Rows are points. Examples show where two turns around zero, p and q, send a point. Where does a point land after both, in the order given? Backwards means that the second turn is done in reverse. Each puzzle has new turns, and all numbers are rounded.

Turn p:
[10  0  9] => [11  6 -3]
[  1  -6 -16] => [-12  -4 -11]
[ 32 -16   6] => [ 21   8 -29]
[-33   6   9] => [ -5 -17  30]
[-25  48  14] => [-9 21 51]
[ 15 -32 -23] => [ -7 -15 -39]
Turn q:
[-24 -32   2] => [-40  -6   2]
[-6 21 -1] => [12 13 13]
[-1 41 34] => [34 -6 41]
[ 18 -20 -14] => [ -5  -7 -29]
[ 12 -10 -21] => [ -2   6 -25]
Where do these land?
p, then q: [-13 -43  -9] => [-34  -4 -31]
p, then q: [-39  12  11] => [-12 -34  22]
p, then q: [29 -5 19] => [ 28   6 -20]
p, then q backwards: [ 32   7 -12] => [  2   1 -35]
q, then p: [-28  14  -3] => [11 11 27]
p, then q: [19 14 -6] => [15 18  7]

Turn p:
[26 16 12 24] => [39  6  5  9]
[-30 -12   6  -6] => [-28  15  -9   1]
[34  4 -8 -4] => [ 21 -25  13   3]
[-30 -34   4   2] => [-34   9 -24  17]
[ 26  28 -31   4] => [ 32 -24   3 -29]
[-37 -23  23 -24] => [-49  21   5  13]
[10 21 -6  4] => [ 19  -1   6 -14]
Turn q:
[  0  22 -15  -2] => [20 12 -9 -9]
[ 48  -2 -24 -32] => [ 13 -24 -55  12]
[ 24  -7 -23   5] => [ 18  -9 -15  23]
[-28  -7  -3   0] => [-13  24  10   2]
[-11  -3  33  20] => [-12 -11  35 -11]
[-34  -4  32   9] => [-26   9  35 -17]
Where do these land?
p, then q: [-35  18 -12  19] => [ 14  23 -34 -14]
q, then p: [  6  27  22 -31] => [-33 -26  15 -15]
p, then q backwards: [ 18 -13   6  37] => [ 22  -1 -37   5]
q, then p backwards: [ 11 -11  32 -26] => [-15 -16 -32 -22]
p, then q: [-12  -1 -35  13] => [ -3  17 -30  19]
p, then q: [ 12 -19 -12 -11] => [-15   2  11  21]

Turn p:
[  9 -34 -27   8] => [45 -1  3 -5]
[-11  12  44  -6] => [-42  -9  19  -9]
[  2  25  11 -29] => [-30  -4 -24 -11]
[ 22  25  36 -24] => [-43  13  -9 -30]
[-22 -15 -22  11] => [ 24 -16   4  21]
[  0 -13 -41  39] => [45 17  6 32]
Turn q:
[-16 -19  48  -9] => [  6   9  18 -50]
[ 31  -4 -35 -28] => [-37 -31  -6  24]
[-18  11 -28  10] => [ 2 19  2 31]
[ 15  27 -19  -6] => [-13  -2 -28  20]
[-12 -15  34  32] => [ 41   6  13 -25]
Where do these land?
q, then p backwards: [29 14  9 33] => [ -6 -15 -40 -20]
p, then q: [ 6 19 12 -4] => [-4 22  3  6]
q, then p backwards: [-32 -27  28  -9] => [ 28 -25  32  14]
q, then p: [ -6 -39 -13 -37] => [-25 -36  34  -2]
q, then p: [  3  33 -36  17] => [21 30  6 36]
